Each row is a point. Each copy is the shape, with its points in the same order, turned, moved and blurred by noise. Some copies are also mirrored. Which?
In the rows, 128 means zero.

Shape (8 x 2):
[[ 96 154]
 [138 146]
 [162 115]
 [117 109]
 [153 116]
 [170 123]
 [165 113]
 [ 90  86]]
Copy 1 (8 x 2):
[[153 163]
 [122 140]
 [113 100]
 [157 114]
 [123 106]
 [102 104]
 [116  96]
 [191 102]]
Copy 1 is: mirrored
Copy 2 (8 x 2):
[[140 160]
 [136 119]
 [106  95]
 [ 94 140]
 [105 103]
 [112  88]
 [101  93]
 [ 71 166]]
Copy 2 is: only turned
Copy 3 (8 x 2):
[[107  89]
 [137 113]
 [149 148]
 [106 144]
 [142 148]
 [161 145]
 [155 156]
 [ 71 147]]
Copy 3 is: mirrored

Shape (7 x 2):
[[122 131]
 [124 117]
 [182 193]
 [121 149]
 [124 157]
 [116 150]
 [127 116]]
Copy 1 (7 x 2):
[[114 140]
 [120 131]
 [139 217]
 [105 154]
 [103 164]
 [ 97 154]
 [123 127]]
Copy 1 is: only turned
Copy 2 (7 x 2):
[[137 129]
 [126 125]
 [167 207]
 [152 136]
 [161 140]
 [157 130]
 [125 123]]
Copy 2 is: mirrored
Copy 3 (7 x 2):
[[134 130]
 [144 141]
 [ 49 118]
 [128 115]
 [115 111]
 [129 111]
 [140 144]]
Copy 3 is: only turned
Copy 4 (7 x 2):
[[120 123]
 [113 127]
 [191  75]
 [122  97]
 [126  91]
 [114  94]
 [118 132]]
Copy 4 is: mirrored

Shape (7 x 3):
[[129 122 149]
 [180 157 172]
 [146 112 102]
 [157 153 170]
 [147 151  93]
 [123  95 126]
 [128  82 138]]
Copy 1 (7 x 3):
[[136 141 107]
 [ 93 105  71]
 [123 125 152]
 [102 124  75]
 [ 86 140 148]
 [156 136 137]
 [166 127 129]]
Copy 1 is: only turned
Copy 2 (7 x 3):
[[142 123 120]
 [141  87  63]
 [110  92 149]
 [141 104  81]
 [ 84 100 123]
 [141 114 157]
 [158 107 159]]
Copy 2 is: only turned
Copy 3 (7 x 3):
[[132 116 123]
 [182 154 124]
 [ 89 145 145]
 [175 138 118]
 [101 173 119]
 [ 99 110 147]
 [108 104 158]]
Copy 3 is: mirrored

Shape (9 x 4):
[[135 117 136  97]
 [147 119 129 186]
 [100 118 102 118]
 [112 134 141 121]
 [ 96 177 100 197]
 [126 123 119 104]
 [106 118 164 101]
 [156 146  93 140]
 [ 94 117 159 105]]
Copy 1 (9 x 4):
[[138 135 150 125]
 [120  52 114 106]
 [ 89 131 120 132]
 [122 126 114 111]
 [103  75  49 128]
 [128 129 130 135]
 [133 151 132  91]
 [125  83 116 166]
 [118 155 129  95]]
Copy 1 is: mirrored
Copy 2 (9 x 4):
[[147 114 141 104]
 [117 109 105 183]
 [105  97 150 107]
 [118 129 130 103]
 [ 42 135 141 177]
 [123 112 151 109]
 [128 134 111  84]
 [119 115 171 166]
 [110 130 118  73]]
Copy 2 is: mirrored

Shape (12 x 6):
[[130 154  75 143 144 122]
 [169 102 109 179 137 143]
 [ 86 110 157 182 123 107]
 [145 148 110 134 134 166]
 [191 115 121 130 147 131]
 [141 109 148 148  88 159]
 [153 134 124 170 148 106]
 [149 112 146 137 137 165]
 [121 138 150 198 133 166]
 [126 117 106 145 163 124]
 [123  99 131  59 119 109]
 [113 117  75 106 173 116]]
Copy 1 (12 x 6):
[[117 124 145 112  82 157]
 [147  96 136 129  81  91]
 [149 171 131 200  88 120]
 [149 100 124 121 114 144]
 [138 100 144 104 129  91]
 [176 126  90 145 106 112]
 [141 136 170 128  94 104]
 [160  96 123 151 126 117]
 [188 111 144 182  80 130]
 [112 115 145 148  98 130]
 [ 93 146  83 130 165 122]
 [ 73 119 138 133 110 152]]
Copy 1 is: mirrored
Copy 2 (12 x 6):
[[125  89 157 152 108 125]
 [129 131 177  82 110 134]
 [156 183 120 132  73 108]
 [139 104 152 117 146 100]
 [112 108 138  82 142 152]
 [161 170 149 107 153 121]
 [141 116 135 105  89 142]
 [129 141 137  89 146 103]
 [174 143 151  92  99  80]
 [103 121 140 125  98 115]
 [ 87 154  92 158 170 144]
 [ 71 105 138 160 109 118]]
Copy 2 is: only turned

Shape (10 x 6):
[[129 136 112 122 108  95]
 [101 120 135 166 113 134]
 [ 97  97 131 162  99 125]
 [108 123 153 123 138  94]
 [166 240 147 105 102 118]
 [128 117 134 110 204 144]
 [130  97 146 100 142 141]
 [103 104 118 116 139 123]
 [124 104 122 169 102 120]
 [101 161 124 123 103 120]]
Copy 1 (10 x 6):
[[150 137 103  89 111 116]
 [147 152 159 117 123 149]
 [168 135 158 129 105 155]
 [143 128 156 100 119  98]
 [ 59 203  80  90 100  80]
 [106  99 151 112 187  99]
 [123 101 143 142 138 102]
 [139  99 138 107 136 132]
 [170 150 134 126 124 147]
 [113 147 124  86 101 131]]
Copy 1 is: mirrored
Copy 2 (10 x 6):
[[139 144 126 151 107 140]
 [146  98  91 125 141 107]
 [162 113  80 113 130 114]
 [111 129 124 117  93  96]
 [ 85 173 174 217 174 133]
 [103  93 187  72 109 106]
 [101 105 141  88 113 141]
 [137 124 138  91 108 127]
 [152  89  94 140 116 131]
 [139 149 122 134 145 124]]
Copy 2 is: only turned
Copy 3 (10 x 6):
[[122 150  98 110 111 127]
 [132 112 112 141 118  85]
 [136 131 108 139 124  60]
 [151 131  96 132 148 127]
 [ 88  76 102 118  65 209]
 [137 137 172 150 176 155]
 [106 136 129 133 171 121]
 [131 154 128 149 148 114]
 [134 130 113 106 113  75]
 [117 126 100 156  93 131]]
Copy 3 is: mirrored

Shape (14 x 8):
[[159  97 128 154 106 108 100 144]
 [ 94 112 112 145 135 100 117 125]
 [119 107 120 141 109 133 133 140]
 [150  85 108  78 140 183 105  41]
 [101 136 155 160 107 111 109  94]
 [149 129 139 143 107 116 141  98]
 [135 176 113 145 212 142 124 144]
 [164 106 137 148 119 152 143 130]
 [153 180 108 147 126 118 133 142]
 [131  94 127  80 107 108 109 133]
 [149 126 136 121 119 108 124 131]
 [109  85 128  39 133  99  99 134]
 [159 124 152 148 136 196 137 142]
 [159  90 127 114 118 109 139  97]]
Copy 1 (14 x 8):
[[132  99 109 102 112 177 109 113]
 [ 81 111 111 127  93 136 108 138]
 [126 117 108 132 126 134 100 125]
 [ 95  77 162 136 157  93 177  55]
 [123  81 142 126  81 125 122 162]
 [130 103 159 104 125 138 117 140]
 [106 168  93  62  86  85 158 132]
 [150 114 113 104 153 134 123 125]
 [142 150 138  69  86 121 103 126]
 [103 133 139 149 115 173 133  91]
 [128 128 139 110 112 155 128 124]
 [ 71 150 141 179 106 180 161  86]
 [176 124  92 107 151 100 146 120]
 [101 107 154 109 151 159 128 114]]
Copy 1 is: mirrored
Copy 2 (14 x 8):
[[159 136 104 128 172 142 148 116]
 [153 153 136  89 132 112 126 130]
 [139 126 122 123 152 115 121 149]
 [131 136 121 194 110  52  93  57]
 [152 163 145 133 105 127 158 145]
 [125 154 131 153 130 147 124 125]
 [ 50 148  94  70 119 102 155 106]
 [108 138 108 158 169 121 128 135]
 [ 94 123  96 104 116 163 136 126]
 [156  99 156 128 154 119 121  91]
 [127 128 135 129 148 143 136 109]
 [155  86 187 106 153  90 118  64]
 [ 79 123  97 167 161  96 151 147]
 [137 148 142 151 160 131 100  93]]
Copy 2 is: mirrored
Copy 3 (14 x 8):
[[104 161 140 106 140 117  68 154]
 [115 135 158  94 139 161 126 136]
 [101 140 143 102 112 123 110 126]
 [156  87 222 189 105  97  97 122]
 [ 67 123 153 140 144 161 123 150]
 [ 95 116 137 135 138 105 123 159]
 [155  97 104 119 190 152 113  74]
 [102 131 139 121 135  85  96 118]
 [122  99  83 117 146 132 107 137]
 [143 172 156 142 101 132 110 155]
 [124 148 127 134 138 119 112 147]
 [179 195 171 156 100 151 132 141]
 [ 94 120 128 138 131  84  84  70]
 [127 143 167 136 135  92 121 163]]
Copy 3 is: mirrored
